Each row is a point. The points of each table are mixes of a few directions, plus a little noise. Count the directions of each table, and those that both share. Where both have some left over, give the other angles between the two spaces (their principal angles), to ten degrees, smallest first.
(in the rows, 128 means zero)

First:
[[ 82  79]
 [181 183]
 [ 88  87]
 [113 112]
 [135 136]
 [170 173]
 [126 126]]
Second (6 x 2):
[[ 61  58]
 [136 136]
 [108 107]
 [167 169]
 [144 145]
 [152 153]]
Directions: first 1, second 1, shared 1

First, 7 rows:
[[123  80 138]
 [135 108 107]
 [ 99 139 208]
 [104 148 197]
 [152 160  63]
 [143  99  86]
 [139 159  99]]
Second, 4 rows:
[[135 107 106]
 [116 160 163]
 [111 172 177]
 [149  72  67]]
Directions: first 2, second 1, shared 1

First:
[[127 150 120 123]
 [ 93   9 173 178]
 [ 78 213  96 129]
 [128 172 111 116]
 [173 126 129 107]
 [153 162 115 106]
 [140 102 138 130]
 [133  92 141 135]]
Second, 5 rows:
[[172  63  66 163]
 [131 126 124 145]
 [112 151 151 107]
 [139 104 114  87]
 [ 87 196 186 137]]
Directions: first 2, second 2, shared 0; angles 50, 70

First, 8 rows:
[[131 106  79  68 133  86]
 [118 144 166 138 119 138]
 [137 127 123 159 133 148]
 [131 109  86  82 133  95]
 [143 139 150 225 135 192]
 [109 165 215 167 109 160]
 [131 131 135 150 129 143]
 [125 102  71  34 131  63]]
Second:
[[ 94 114 139 103 167 149]
 [150 155 118 167 156 123]
 [ 64 132 200 217 169  99]
 [203 137  69  87  65 130]
 [143 133 111 115 134 137]
 [148 144 110 134 148 134]
 [135 135 119 126 145 135]
 [ 87  75 160  75  39 116]]
Directions: first 2, second 3, shared 0; angles 50, 50

First, 8 rows:
[[151 111  53  68 118 161 170 209]
 [153 113 129 150 139  93 165 159]
 [ 89 146 165 142 121 133  78  71]
 [104 184  67 114 157 130 110 177]
 [132  78 163 190  99 139 101 141]
 [156 174 105 167 159 151  94 118]
 [105 140 147  71 127 118 143  76]
 [135  78 196 121 106  99 162  74]]
Second, 10 rows:
[[171 122 192 172  72 113 141 143]
 [151 118  85  98 181 138 136  50]
 [158 186 169  94 163 167 176  91]
 [ 69 138  84 143 152 118  73 142]
 [ 75  78  61 110 131 130  98 168]
 [136  63 115 162  96 137  99 140]
 [ 79 166 126 101 136 137 133 178]
 [179 124 170 145 100 113 154 108]
 [ 90 188 144 129 112  51 133 170]
 [171  96 132 123 139 177 139  88]]
Directions: first 5, second 5, shared 3; angles 40, 90

First:
[[131 135 118  98 160 127 110 162  91]
 [124 130 123 108 111 145  92 150  92]
 [147 126 122 160 163  99 177  84 166]
 [ 75 119 180 200 169 109 124 113 169]
 [155 120 115 162 103 122 146  71 147]
 [129 130 122  90  74 154 114 152 115]
 [127 132 119  86 104 151  91 165  85]
 [135 131 127 120 139 116 170 126 158]]
Second, 9 rows:
[[134 129 125 126 133 123 143 124 137]
 [142 130 120 122 141 116 165 120 151]
 [149 132 116 118 149 110 185 115 163]
 [107 124 140 138 108 147  71 140  93]
 [131 129 126 127 131 126 136 126 133]
 [145 131 118 120 144 113 173 118 155]
 [156 133 112 115 155 104 203 112 174]
 [ 83 120 154 149  85 167   7 154  55]
 [106 123 141 138 106 147  68 141  91]]
Directions: first 4, second 1, shared 1
